Each row of a before or after table is a point. The points were changed in one or more steps. Then noise was added and the rows were shuffled. The steps act on how far a point lies along the listed directions, d1 being the first. What was done? A step turns or swaps two directions, mirrors them in a line or flattens them onto one, adds a multiple of one to another, or multiplies one. Angles are multiples of 10 degrees, from the lower direction toward the higher: turns from -170 to 170, lines from 10 to 170 but not 90. Use the fewest steps. Two steps may share a direction if one is a turn and the other turns, adds or multiplies; they go together, in the order done. Otherwise the lowest direction goes first.

Directions:
(1):  0.016 -0.044 -0.014
(2): -0.037 -0.022  0.023
(3): -0.027  0.003 -0.041
Before:
0:  0.023  0.003 -0.026
1:  0.010 -0.011 -0.008
2:  0.056  0.000 -0.010
3:  0.016  0.043 -0.009
4: -0.037 -0.025  0.007
5:  0.006 -0.007  0.015
6: -0.031  0.049  0.020
7: -0.059 -0.012 -0.014
After (8 x 3):
0:  0.001 -0.003  0.012
1: -0.032  0.056  0.021
2: -0.045  0.000  0.019
3:  0.027  0.020 -0.015
4:  0.064 -0.030 -0.026
5:  0.010 -0.016 -0.011
6:  0.033 -0.018 -0.030
7: -0.062  0.015  0.006
Steps: add -0.7 times d2 to d1; multiply d3 by 0.7

Directions:
(1):  0.001 -0.025  0.057  0.053 -0.009  0.002  0.018 -0.004 -0.006
(2):  0.014 -0.017 -0.011  0.000  0.036 -0.027  0.030 -0.049  0.034
(3): -0.005 -0.029 -0.035  0.028  0.022 -0.016  0.019  0.056  0.003
(4): -0.023  0.048  0.008  0.035  0.027 -0.012 -0.033  0.005  0.033
(5): -0.019  0.014 -0.046  0.041 -0.033  0.012  0.015 -0.032 -0.016
Before, 8 rows:
0: -0.001 -0.006 -0.038 -0.001  0.065 -0.060  0.024  0.021  0.046
1:  0.014 -0.028 -0.011 -0.028  0.017 -0.013  0.037 -0.012  0.025
2: -0.015  0.012 -0.081 -0.006  0.004  0.011  0.002 -0.015  0.009
3: -0.016  0.020 -0.064  0.013 -0.001 -0.005  0.024 -0.013 -0.010
4: -0.025  0.002 -0.042  0.008 -0.015  0.021  0.015  0.019 -0.027
5: -0.012  0.014  0.048 -0.001 -0.033  0.024 -0.031 -0.006 -0.043
6:  0.019  0.009  0.030 -0.040 -0.016  0.021 -0.033  0.007 -0.012
7: -0.012  0.019 -0.020  0.005 -0.053  0.010 -0.005 -0.063 -0.016
After:
0:  0.023 -0.037  0.021 -0.049  0.043 -0.004 -0.001  0.030  0.021
1: -0.016  0.031  0.004 -0.015 -0.035  0.030 -0.035 -0.014 -0.043
2:  0.018 -0.018 -0.002 -0.056  0.034 -0.018  0.015  0.030  0.004
3:  0.002 -0.017 -0.010 -0.047  0.013  0.012  0.004  0.049 -0.019
4:  0.003  0.017  0.042  0.016 -0.038  0.028 -0.018 -0.013 -0.017
5:  0.012 -0.029  0.005  0.007  0.011 -0.011  0.043 -0.017  0.023
6: -0.009 -0.018  0.000  0.054  0.057 -0.057  0.039  0.013  0.044
7:  0.019 -0.006  0.002 -0.093 -0.021  0.000 -0.023 -0.022 -0.004
Steps: add -0.5 times d5 to d4; turn d1 and d5 by 120 degrees

Directions:
(1):  0.022  0.023  0.019  0.012 -0.012  0.039 -0.011 -0.013 -0.032  0.043  0.034  0.017  0.053  0.021
(2):  0.035  0.032  0.016  0.023 -0.016 -0.013  0.040  0.048 -0.006  0.004  0.034 -0.018 -0.043  0.018
(3): -0.027 -0.008 -0.037  0.036 -0.065  0.015 -0.036  0.029  0.010 -0.003  0.017  0.016 -0.007 -0.017
(4): -0.028  0.005  0.041  0.058  0.034 -0.002  0.013  0.014  0.008  0.011 -0.018  0.051 -0.003 -0.025
(5):  0.024 -0.006 -0.027  0.019 -0.027  0.033  0.067 -0.033  0.031 -0.008 -0.028  0.013  0.011  0.003
Before, 10 rows:
0:  0.009  0.014  0.009  0.007  0.010  0.006  0.056 -0.013  0.006 -0.006 -0.013  0.000 -0.006  0.005
1:  0.011  0.029  0.027  0.023  0.000 -0.030  0.018  0.075 -0.019  0.011  0.049 -0.021 -0.059  0.000
2:  0.020  0.005  0.002  0.042 -0.017  0.025  0.045 -0.001  0.004  0.017  0.003  0.005 -0.014  0.011
3:  0.002 -0.002 -0.011  0.011  0.006  0.016  0.023 -0.018  0.011 -0.007 -0.007  0.009  0.018  0.004
4:  0.001  0.007  0.036 -0.009  0.042 -0.027 -0.006  0.015 -0.013  0.004  0.001 -0.002 -0.006  0.004
5:  0.019  0.010 -0.003  0.014 -0.013 -0.015  0.073  0.025  0.028 -0.024 -0.013 -0.019 -0.044  0.008
6: -0.009  0.007  0.023 -0.011  0.028 -0.013 -0.007 -0.001 -0.005 -0.011 -0.015  0.002 -0.004 -0.001
7:  0.004  0.004  0.014  0.003  0.003 -0.008  0.029  0.002  0.028  0.001 -0.019  0.006 -0.019  0.003
8:  0.008 -0.008 -0.016 -0.019 -0.003  0.001  0.012 -0.005 -0.001  0.000 -0.012 -0.016  0.005  0.018
9:  0.022  0.021  0.004  0.002 -0.001 -0.004  0.019 -0.012 -0.004  0.012  0.009 -0.020  0.014  0.008
After, 10 rows:
0: -0.033  0.002  0.073 -0.064  0.109 -0.035 -0.086 -0.005 -0.066  0.037  0.021 -0.011  0.038 -0.006
1: -0.001 -0.009 -0.034  0.024 -0.028  0.050  0.074 -0.058  0.036 -0.012 -0.046  0.029  0.032 -0.007
2: -0.051 -0.007  0.030 -0.015  0.036 -0.037 -0.102  0.035 -0.031  0.009  0.019  0.007  0.006 -0.016
3: -0.038  0.002  0.015 -0.004  0.008 -0.020 -0.056  0.025 -0.013 -0.012  0.002  0.005 -0.011 -0.014
4:  0.037 -0.012 -0.015  0.033 -0.008  0.067  0.097 -0.076  0.027  0.019 -0.043  0.025  0.038  0.014
5:  0.007  0.005 -0.016  0.005 -0.014  0.016  0.008 -0.039  0.005  0.010 -0.006 -0.005  0.040 -0.002
6:  0.006 -0.014 -0.033 -0.005 -0.024  0.012  0.021 -0.009  0.011 -0.003 -0.018 -0.008  0.006  0.014
7:  0.018 -0.006 -0.036  0.036 -0.028  0.040  0.070 -0.029  0.036 -0.016 -0.022  0.018  0.016  0.003
8:  0.018 -0.023 -0.029 -0.003 -0.002  0.041  0.097 -0.078  0.049 -0.019 -0.075  0.016  0.037  0.000
9:  0.001 -0.011 -0.008  0.008 -0.012  0.017  0.038 -0.030  0.042 -0.001 -0.041  0.022  0.006 -0.003
Steps: add 0.5 times d2 to d1; turn d2 and d3 by -130 degrees; multiply d5 by 3
